Every row gives one point. Examples show where two turns around zero, p and q, send a point. Write where each new point lands after one turn and then the other. Backwards means that the second turn is done in reverse. Each puzzle has new turns, and all numbers are rounded.
In the rows, 128 means zero.

Turn p:
[131 133] -> [131 133]
[143 137] -> [144 136]
[ 92 180] -> [ 95 182]
[155 105] -> [153 103]
[119  86] -> [116  87]
Turn q:
[114 120] -> [128 144]
[132  87] -> [ 91 145]
[138 177] -> [165  95]
Where do these land?
q, then p backwards: [129  80] -> [ 85 149]
p, then q: [146 165] -> [149  92]
p, then q: [109 139] -> [148 138]

Turn p:
[183 145 154  96] -> [125 182 162 159]
[100 156 136 121] -> [114 141 120  92]
[126  95 134 130] -> [157 112 134 134]
[136 128 126 138] -> [122 121 133 136]
[ 99  89  69 105] -> [163 110  60 139]
[124 155 149 178] -> [ 88 102 160 108]
Turn q:
[115 136  67 190] -> [163  77  84  83]
[ 86 138 146 103] -> [124 179 117 122]
[169 132 134 122] -> [129 108 148 160]
[121 135 152 130] -> [112 140 116 139]
[106 136 122 108] -> [141 155 127 120]
[171  89 148 115] -> [ 97 108 176 144]
Where do these land?
q, then p: [150  63  96 182] -> [220 133 118 123]
p, then q: [148 164 125 134] -> [128 152  96 116]
q, then p: [ 97 128 108 100] -> [110 170 134 134]
q, then p: [120 132 130  94] -> [103 143 146 121]
q, then p: [110 162 135 132] -> [ 99 123 109 145]
q, then p: [144 119 175 126] -> [120  97 127  89]

Turn p:
[120 151 191 145  97 108 158 117] -> [159 131  88 148 155 114 185 119]
[120 149 127 127 127  78 137 152] -> [150 114 100 146 106  92 119 128]
[128  86  81 103 107 176 115 165] -> [117 120 163  68 102 159  98  91]
[127 136 140 177 140 123 129 161] -> [108 124  81 142 101 143 139 129]
[108 139  92  97 188 185  99 112] -> [107 181 157 112 141 159  62 157]
[147 171 140 136 138 113 101 119] -> [142 117 116 174 140 142 114 148]
[166  75 171  97 113 101 161 105] -> [129  81 143  92 171  87 176 141]
[132 119  88 124 124 165 148 102] -> [ 96 150 166 122 142 130 118  98]
[103 127 122 146 118 103 105 120] -> [143 136 138 148  94 125 142 139]
Turn q:
[120  99 132 160 143 112 107 166] -> [119 143 126 126 155 126  73 143]
[ 86 119 163 135 142  92  67 154] -> [113 161 185 104 173 143  91 144]
[116  85 113  89  86 144 159 125] -> [125  85 116 141  96 164 141 173]
[119 167 129 139 139 147 117 154] -> [129 136 132 141 153 141 123  84]
[120 169 133 119 167 126 131 147] -> [156 140 152 153 148 120 128  94]
[ 87 134 127 169 117  92  95 142] -> [ 76 165 149 134 161 129 108 136]
[156 124 104  79 127 138 198  89] -> [167  91 108 157  72 109 178 145]
[151 142 139 159 137 140 148 102] -> [123 134 112 119 100  98 128  97]
[131 158 156 160 156 165 124 107] -> [122 123 138 107 119 105 119  64]
[144 119  82  91 134 135 118 109] -> [147  95 112 126 150 116 167 151]
[178  91 130 109  59 116 144 114] -> [130 137  77 100  82 157 153 179]
Where do these land?
q, then p: [167  87 112 162 152 105 135 146] -> [139  94 138 152  83 127  84 138]
q, then p: [100 115 115  86 159  96 148 151] -> [104  90  79 131 120 155 148 141]
q, then p: [ 99 122 124 156  94  96 137 105] -> [161 163  98 128  98 123 136 110]
q, then p: [137 138 170 126  89 136  90 133] -> [152 158 139 110 172 144 101 115]
q, then p: [166 162 106  93 145 157 134  93] -> [ 90 104 148 126 158  75 142 109]
p, then q: [106 176 141 128  89 132 107 159] -> [126 118  69  99 126 108 155 110]
p, then q: [144 158 148  85 100 166 159 145] -> [164  97 134 101 143  73 154 124]
p, then q: [108 102 142 167 164 101 152 118] -> [110 150 133 192 129 145 129 143]
q, then p backwards: [124  91  94 147 159 164  89 102] -> [184 104 138  91 144 111 165 146]

Turn p:
[109 202 135  55  91 118 145 111 133 112 148] -> [124 157 120 120  92 119 109 158 105 197  57]
[ 68 102 149 145 157 119 164 141 129 166 148] -> [169  93 118 145 120 103 103 114 160 160 177]
[124 157  85 151 176 166 101  73 132 141 158] -> [138 142 106 155  97 211 142 134 101 133 165]
[157  78 158 140 156 138 104 114 140 142 141] -> [109  94 118 135 118 138 126  75 125  90 148]
[116 155  97 119 101  79  93 132 134  96  83] -> [124 173 155 125 194 143 128 135 126 147  88]
[105 157  87 161 110 119 194 150 182  93 101] -> [167 199 171 153 123  92 169 150 167 145 133]
[133 125 111 126 107 121 151  85 114  90 124] -> [ 92 157 145 147 115 139 110 156 150 123 118]
[131 109 156  98 124 132 132 115 127 181 103] -> [141 104  75 135 131 113 105 114 140 110 102]
[155 133 127 157 144 116 106 157  96 151 136] -> [136  85 139 126 155 133 144 142  95 109 144]
[139 133 177 152 119 118 122 125 122 136 191] -> [119  62 161 129  91 135 132 115 122 143 122]
[163 117 143  92 133 111 133 171 120 134 150] -> [123 108 136 112 124  81 113 118  82 116 119]
[124  73  77 117 110 166 116 136 144 155  88] -> [162 169  98  93 145 137 108 118 152  67 141]
[131 128 153 139 155 159 130 183  97  98 113] -> [ 99 114 117  92 145  91 167 139 119 135 169]
[137 121 137 139 108 130 100  98 122  98 108] -> [ 88 135 134 123 142 157 135 124 150 118 110]
Turn q:
[152 127 129 107 161 141 159 176 105 123 129] -> [124 126 130 159 103 121 178  96 139 102 137]
[118  81 165 145 151 103 166 125 148 159 100] -> [ 78 113 114 107 143 158 151 129 183 133 102]
[189 123 142  99 109 138 156 107 140 130 191] -> [127 120 108 153 120 115  83 119 167  87 191]
[106 126 138 135 136 143 159 161 176 108 140] -> [ 86 157 146 102  97 126 126  93 135 123 130]
[ 98 146 108 157 133 154  94  93 127 100 115] -> [141 145 148 128 125 120 111 148  98 190 122]
[102 124 118 151  80 132 155 104 104 137 118] -> [153 116 132 126 148 171  94 101 130 150 109]
[111  86 179  95 110 106 116  98 150 146 111] -> [108 142 135  99 176 163 124 172 163 107 133]
[100 144 169 156 136 146  73 122  94 167  99] -> [181 112 156  90 143 117 161 166 146 163 102]
[145 170  93 105 157 146  88 143  88 139  92] -> [173 128 124 157 147  85 182 132  88 141 126]
[126 153  84 155  86 123 105 142 165 119 103] -> [134 157 113 112 136  99  91 112  85 133  81]
[ 99 171 145 132 115 115 145  97 165 108 152] -> [ 96 114 166  99 137 118  81 118 112 137 151]
[194 111 109 126 111 103  97 146  84 106 134] -> [162 119 102 189 108 119 121 160 119  84 107]
[123 103  85 102 179 115 152 152 117 121 181] -> [101 116  92 144  78 152 162 115  99 115 175]
Where do these land?
q, then p backwards: [158  88 147  87 103 116 131 138 164 162 167] -> [132  66 104 132 124 180 130 116 107 138  90]
p, then q: [131 183 104  95 104 151 162 143 100 146 115] -> [147 126 112 142 130 111 163  91 100  79  88]
q, then p: [ 59 186  83 175  91 113 104  96  96 108  85] -> [103  58  42 129 182 131 116 149 112  82 128]
q, then p: [128 159 135 164 104 160 101 115 103 131 138] -> [124  96 127 133 141 125 132 108 103  87  89]
q, then p: [138  94 160  89 161 112 156 110 127 132 102] -> [151 145 130 136 100 110 148 108 151 159 180]
q, then p: [121 100 147 126  97 116 137 145 116 162  78] -> [113 176  87 149 128 111 161 116 128 117 142]
p, then q backwards: [120 156 131 140 165 124  83  94 164 102 146] -> [ 82 108  94 121 144 149 175 129 107 106 112]
q, then p: [144 100 128 157  92 135 161 121 146 110 152] -> [134 146 128 102 134 184 145 105 140 129 106]
q, then p: [154 127 159  93 173 126 134 185 142  94 151] -> [112 135 188 128 105 101 128 142 174 178 114]
p, then q backwards: [152 111 146 147 159 109 157 134 147 174 117] -> [185 157 113 112 129 127 142 141  91 134 133]
q, then p: [148 118  97 129 115 107 131 135  86  97 152] -> [109 117 155 102 136 152 147 153 150  93 143]
q, then p: [138  91  84 124 117 135 108 131 126 101 101] -> [145 133 125 128 149 145 171 178 122 127 135]
p, then q: [ 71 151 143 138 182 158  97 119 147 146 163] -> [173 122  67 124 134 136 104 105 158 146 178]

Turn p:
[129 141 119 106 108 135 120  97 116 129 122  95 132 175] -> [122 105 166 129 121 131 139 121 118 136 157 142 120 175]
[106 111 104 117 113  98 120 139 152 134 115 106 150 145] -> [ 86 106 144 112 139 112 107 138 142 109 146 140 120 129]
[152  93 125 109 109 117 139 147 105  87 137 130 129 119] -> [115 120 106 120 145 149 115  90 147 120  98 130 150 151]
[152 115 114 120 131 111 112 143  92 141 131 122 128 143] -> [122 117 133  98 114 139 114 104 119 129 107 128 104 142]
[122 117 126 120 144 138 141 120 132 106  89 136 138 129] -> [119 128 153 132 126 121 138 119 132 125 119 140 167 112]
[148 151 143 158 159 135 136 124 128 130 149 128 147 122] -> [157 134 109 109 132 146 138 151  99 144 130 135 134 111]
[167 103 117 159 117 149 141 151 116 121 153 118 125 126] -> [114 138 107 109 151 166 144 132 128 148  94 113 120 143]
[121 111 162 117 133 123 102 110 163 123 110 152 133 137] -> [132 110 131 164 119 106 132 142 137 114 114 170 130 112]
[117 132 106 120 143 140 147 111 110 172 125 124 114 105] -> [127 158 130 108  94 103 140 123 133 151 143 103 123 125]
[130 133  97 102 152 128 124 135 130 103 167 143 115 128] -> [142 134 109 112 136 148 146  89 148 107 150 136 116 115]
[ 93 127 137 115 116 138 148 126 127 140 121 129 132 163] -> [115 105 142 138 109 116 148 141 126 105 143 109 138 144]
[134 138 135 135 120  83 150 132 140 116 124 136  84 120] -> [147 109 115 139 167  93 117 106 132 136 122 103 123 117]
[120 159 132 138 111 138 118 126 124 155 104 163 128 128] -> [141 157 149 148 117 106 126 142 101 107 120 116 116 129]
[102 134 131 132 148 153  97 146 139 141 124  95 128 146] -> [122 113 159 132 106 158 126 156 140 131 148 126 108 108]
[126 113 151 193 121 141 128 123 121 112 140 127 138  71] -> [112 160  82 156 139 152 109 152 106 166 110 119 149 106]
[128 170 149 108 125 121 125 120 154 137 136 146 128  92] -> [175 154 114 142 131 102 110 144 139 117 146 137 130 124]
Turn q:
[127 118 136 108 115 116 121 110  75 123 118 121 113 137] -> [140  87 124 128 114 134 142 137 123 158 143 144 146 107]
[140 115 125 103 122 118 133 130 145 132 126 110 125 120] -> [129 136 123  98 112 135 127 141 126 127 117 119 124 116]
[123 134  96 132 125 116 117 225 141 145 115 116 135 130] -> [148 186 109 138 147 143  86 144  78  93 135 132 139 100]
[135 203 131 121 139 113 119 114 122 136 120 137 133 134] -> [137 100 132 137 133  92  99  91  98 142 122 120  95 128]
[131 121 146 111 117 210 118 147 140 127 146 134 134 131] -> [109 166 157 166 138 155 126 148 160 155 107 132 100 111]
[140 117 111 158 135 119 167 110 140 147 119 147 139 135] -> [112 132 131 107 157 117 144 123 117 127 127 109 150 168]
[140 119 137 120 168 115 138 130  79 138 182 162 126 113] -> [120 118 153 137  89 141 100 124 118 155 147 163 153 179]
[130 129 139 148 125 112 131 124 141 125 123 166 106 140] -> [124 130 110 116 152 122 129  96 139 131 125 151 137 144]
[ 74 138 132 133 122 126 130 110 132 127 125 118 110 107] -> [110 104  93 141 124 118 118 132 156 114 149 111 120 123]
[127 121 149 113 119 126 135 109 139  64 115 125 140 140] -> [136  96 137 112 134 160 162 117 145 108 122 140  94 119]
[109 121 124 132 127 114 114 137 130 148 128 109 127 148] -> [135 123 117 133 131 112 116 147 126 111 116 131 149 114]
[138 144 148 173 115 137 145 143 130 132 137 116 129 130] -> [121 149 118 145 145 102 148 141 114 123 134 146 108 147]
[141 113 138 128 150 140 125 112 126 120 117 123 125 122] -> [148 126 132 130 118 138 145 128 143 139 120 118 127 143]
[143 115  91 115 126 138 119 112 144 110 131 114 132 124] -> [119 136 144 121 106 142 149 116 127 116 113 101 134 110]
[123 112 117 126 116 120 109 108 136 147 118 122 145 108] -> [133 132 140 111 122 108 128 133 147 122 142 104 144 113]
Where do these land?
q, then p backwards: [108 159 124 133 143 114 165 127 163 101 115 158 156 124] -> [135 139  92 121  89  98 121 160 113 114 150 126 121 160]
p, then q: [152 100 116 155 127 154 152 157 142 152 155 120 116 130] -> [122 138  90 129 137 156 109 152 107 131 107  87 119 122]
q, then p: [130 152 118 136 102 138 133 140 113 132 118 141 126 113] -> [136 135 104 122 111 129 127 122 116 143 150 114 113 119]
q, then p: [110 100 131 108 101 119 101 166 141 105 133 147 122 151] -> [147 181 122 148 127 138 133 125 139 108 123 153 150 101]
q, then p: [121  99 150 133 124 158 118 113 134 133 111 103 110 124] -> [126 138 137 104 163 115 132 158 150 129 124 112 128 117]
p, then q: [101 131 132 169 133 143 159 160 160 122 124 142 129 146] -> [143 142 115 143 112 162 130 162 111 100 154 114 107 152]
p, then q: [118 157 142 109 153 137 105 119 110 140 149 100 140 122] -> [101 159 151 129 116 118 133 128 130 154 121 156 127 103]
p, then q: [116 134 107 101 140 138 119 119 113 127 136 141 100 108] -> [ 99 121 126 117 115  96 146 111 133 132 120 120 107 127]
p, then q: [107 149 138 100 122  99 148 109 124 118 159 115 134 109] -> [109 132 166 122  99 117 131 116 115 103 108 138 154 121]
q, then p backwards: [164 119 127 149 114 131 121 137 141 121  99 145 109 145] -> [166 132 107 137 143 138 145 112 131 108 135 152 117 116]
q, then p: [136 146 107 127 100 144 111 111 104 131 153 118 107 142] -> [102 145 105 139 118  98 105 139 107 135 130 105 140 125]
q, then p: [138 103 114 108 132 144 149 117  96 141 153 141 139 143] -> [117 119 128 134  89 135 126 169 122 106 115 117 139 136]
p, then q: [155 108 154 122 134 125  98 121 142 119 126 125 162 123] -> [137 149 142 126 165 145 112  98 140 140 139 132 145 120]
q, then p: [108 140 148 156 129 106 133 118 156 156 100 134 111 119] -> [122 111 138  93 148 115 129 102 136 127 152 154 105 110]
q, then p: [144 124  93 142 130 113 107 107 124 109 104 148 152 111] -> [144 114 100 124 125 130 135 132 124 159 145 154 156 159]
p, then q: [140 113 113 102 151 122 152 145 113 148 113  96 143 154] -> [127 113 137  90 130 151 113 162 153 137 111 135 119 102]
q, then p: [127 141 162 124 142  94 104 111  99 120 128 104 120 110] -> [111 128 101 124 155 113 129 111 137 126  93 137 100 158]

Turn p:
[129 129 148 114 138 112  97 111 126 128 129 140 117 142] -> [147 135 102 126 142 107 129 124 129 102 115 129 119 130]
[107 134 151 130 146 153 133 118 121 125 140 115 140 136] -> [140 117 114 138 119 123 122 139  89 138 122 122 139 125]
[126 134 137 121 129 131 127 133 110 119 153 146 122 128] -> [137 143 104 146 127 140 118 126 125 129 134 135 123 122]
[118 132 128 124 141 110 125 129 104 133 118 133 128 117] -> [129 148 132 136 151 125 119 139 127 125 126 112 125 130]
[108 111 136 117 133 108 124 114 129 110 135 135 117 119] -> [144 140 129 138 121 136 124 121 123  97 120 110 119 130]
[118 121 141 129 118 109 123 138 113 116 130 123 131 145] -> [133 116 115 145 126 125 113 137 145 121 124 111 124 128]
[153 116 140 112 140 110 131 113 124 114 123 137 140 127] -> [141 152 125 129 115 113 144 139 141 126 111 122 111 123]
[134 139  93 163 105 140 140 126 152 144 115 141 138 134] -> [ 90  98 149 121 139 143 156 125 132 135 141 150 122 125]
[138 110 143 134 122 117 118 115 111 132 133 124 116 117] -> [150 131 132 126 135 127 112 121 133 129 116 126 102 131]
[134 116 116 130 126 159 136 151 148 142 109 133 134 125] -> [ 95 125 143 112 110 121 125 130 123 137 139 149 135 144]
[130 139 113 144 133 137 152 145 152 153 134 118 121 139] -> [124 108 146 131 131 136 142 128 129 142 141 152 157 145]
[109 143 159 100 121 135 140 115 108 122 131 118 115 133] -> [139 135 113 149 126 124 105 117 114 130  96 121 148 109]
[137 149 110 151 113 141 133 153 161 136 120 119 141 108] -> [108 109 156 106 126 132 134 132 134 138 162 146 144 110]
[144 133 100 142 135 152 134 140 140 116 112 116 120 128] -> [110 122 133  93 121 149 137 138 131 142 131 135 142 136]
[136 114 105 110 118 105 108 119 119 130 137 123 139 122] -> [131 140 125 124 134 120 138 104 147 129 138 100 110 132]
Turn q:
[130 137 121 127 130 139 149 115 133 135 143 126 121 116] -> [122 134 123 115 116 122 129 129 119 128 127 133 122 101]
[ 98 141 142 116 140 127 130 131 139 137 143 119 135 128] -> [129 147 138 112 155 125 120 120 129 123 141 123 115 116]
[120 133 119 161 136 131 124 126 126 143 129 134 138 132] -> [134 119 135 120 119 123 113 116 132 139 140 153 120 136]
[138 144 134 139 115 134 122 135 130 126 120 139 139 114] -> [125 121 118 127 136 121 126 140 109 139 123 141 126 142]
[141 130 141 122 167 136 119 132 121 102 142 122 132 147] -> [131 124 130 138 147 116 136 151 171 121 133 134 129 115]
[129 136 118 117 121 139 118 139 117 129  31 118 101 123] -> [ 89 143 116 192 115 158  96 126 119 129  94 122 108 165]
[127 109 126 128 125 121 120 106 145 103 141 142 131 138] -> [144 129 116 110 120 128 127 139 141 108 134 122 155 135]
[130 123 128 139 116 139 125 138 130 129 145 136 117 144] -> [134 105 133 130 122 129 127 134 121 122 150 126 131 123]
[112 124 130 148 116 138 126 138 123 137 145 117 135  91] -> [129 112 123 109 145 137 118 108 109 155 125 138 134 112]
[138 118 123 132 120 113 150 138 142 136 118 120 136 133] -> [120 121 131 112 113 135 142 124 128 129 120 115 111 143]
[127 125 107 120 128 133 126 134 133 142 143 136 139 112] -> [112 128 140 113 129 127 138 117 115 127 129 143 142 122]
[116 113 159 121 148 137 122 120 120 129 127 145 139 130] -> [138 141 150 125 141 121 108 148 143 141 128 120 142 128]
[137 130 120 114 113 133 117 109 126 140 118 110 126 132] -> [133 148 123 142 118 152 141 128 118 127 128 134 128 127]
[133 133 116 119 122 105 154 135 109 113 139 126 133 146] -> [125 127 117 131 118 103 157 115 139 129 138 106 123 130]
[144 124 136 117 124  95 118 125 126 120 135 131  97 133] -> [155 120 128 145 126 120 142 126 126 101 109 110 132 127]
Where do these land?
p, then q: [123 105 146 110 123 111 141 140 129 138 104 133 135 146] -> [146 118 116 123 134 135 117 118 132 117 130 116 111 166]
q, then p: [153 123 146 130 119 136 136 159 128 122 121 130 128 144] -> [134 112 138 136 113 133 105 135 135 132 129 129 136 161]
p, then q backwards: [106 119 110 156 137 130 103 120 128 121 140 145 106 118] -> [113 138 129 130 106 127 109 141 169 134 126 110 124 140]
p, then q backwards: [129 116 136 121 104 109 140 137 132 123 135 129 149 130] -> [133 123 122 130 144 129 142 130 106 128 124 127 109 151]
p, then q: [154 123 145 107  96 112 136 140 117 139 111 125 116 136] -> [140 138 130 111 129 141 108 131 115  99 109 140 120 160]
p, then q: [153 136 144 138 119 121 127 125 112 131 122 149 133 155] -> [110 109 140 122 113 122 109 113 124 105 113 132 123 140]
q, then p backwards: [142 141 144 134 119 116 135 157 107 145 113 134 139 130] -> [129 106 124 141 133 130 140 112 114 159 128 123 151 136]
q, then p: [100 150 127 118 140 146 113 111 146 109 134 122 132 106] -> [120 160 110 113 143 134 145 135 112 115 154 116 137 120]
p, then q: [116 123 130 129 151 123 113 111 143 127 145 103 127 114] -> [136 131 121 141 123 127 165 143 141 142 119 121 130 115]
p, then q: [112 140 117 148 133 135 137 120 117 121 139 121 110 139] -> [108 124 138 135 119 140 123 138 145 147 137 141 136 120]
p, then q: [124 137 101 103 148 119 121 123 149 109 122 108 142 114] -> [119 154 106 113 143 129 160 128 129 144 131 113 112 114]
p, then q: [135 139 122 129 121 137 129 136 135 152 137 138 125 142] -> [133 132 143 110 113 111 119 124 132 124 136 132 138 132]
q, then p: [116 123 112 121 130 147 113 114 134 122 120 101 150 117] -> [105 135 118 127 131 129 146 121  94 130 141 140 141 122]
q, then p: [129 125 120 153 137 136 142 108 135 132 129 141 112 111] -> [110 139 128 119 133 118 116 108 142 114 132 122 107 116]
q, then p: [129 122 119 124 143 142 133 119 108 130 149 142 115 119] -> [132 135 151 135 130 118 124 130 128 122 145 122 109 107]
